Each wall is flat, endless, passes through zero and stands at right angles to its row. A trip goes straight from one point to another. Which walls does it cross, in order?

Walls:
(1): 2 -53
(2): -10 -4
(3): -38 43
(4): 16 27
Trips:
-13 6 to -51 21 -> none
4 -48 to 15 -21 -> 2
48 -2 to 51 -35 -> 4
37 -30 to -11 53 -> 4, 1, 3
50 28 to -19 8 -> 3, 2, 4

Walls:
(1): 17 19 26 -10
(2): -5 -67 -16 -27
(3): -25 -12 34 3
(4): 74 -21 17 -1
(5): -64 4 26 18
Trips:
-25 -17 25 -3 to 1 -23 -44 -54 -> 5, 3
21 -34 1 -12 to -39 -4 2 31 -> 3, 5, 4, 2

Walls:
(1): -54 20 -12 -28 -8 -18 -15 43 39
(2): -5 -47 -5 22 14 -2 44 -16 -49
(3): -22 -40 30 30 18 -25 -49 -29 -53
(4): -27 49 10 -31 -14 26 19 -22 47
(5): 1 34 25 -45 30 -43 39 0 30
(6): 34 -21 -6 9 -23 -28 33 -30 -16
(7): -10 -4 20 2 30 -24 24 19 34
Trips:
-24 -48 38 -3 48 -35 -38 3 -8 to 7 37 55 -38 12 -32 -60 -66 -6 -> 2, 1, 4, 7
-71 49 -29 33 -29 20 -5 74 -6 to 38 -16 31 -2 -30 70 25 -19 3 -> 1, 2, 6
-33 45 -34 27 -19 -38 -11 -45 -28 to -6 -23 37 -6 -14 -3 26 -23 34 -> 5, 1, 7, 3
9 -22 -22 73 -20 -5 -45 -36 9 to -17 15 -2 13 -9 6 30 0 2 -> 4, 3, 7, 1, 5
-18 38 -49 -65 -3 48 7 -15 11 to 0 -13 2 -49 -7 -31 -35 10 -1 -> 3, 4
23 13 9 33 -20 17 50 22 1 to -54 35 12 56 -22 13 -49 38 -38 -> 4, 7, 6, 1, 3, 2

Walls:
(1): -52 5 -31 5 -34 -21 0 -26 1 34 -19 64
(2): -3 -35 4 49 -14 18 -39 51 -4 -18 -26 7
(3): 11 11 55 -39 -26 18 8 19 65 -9 17 -31
(4): 57 -8 47 -5 8 -30 -14 47 9 -22 -21 -75
(5): 11 -49 6 -33 -12 19 -9 30 -5 42 22 -16
(6): -30 16 22 -1 16 -15 -54 -18 -18 17 26 -6
(7): -19 -21 10 -5 -27 8 29 5 8 25 -29 15
(8): 28 -15 -7 6 10 17 17 2 -65 -17 -2 2
Trips:
54 -16 1 6 38 26 10 0 -3 13 -6 11 to 29 15 -43 -8 31 -7 20 -40 -9 37 39 -35 -> 2, 4, 6
25 17 -15 45 -37 13 -7 6 -35 -16 -19 35 to 13 -42 -24 13 9 13 82 -7 24 -42 31 48 -> 2
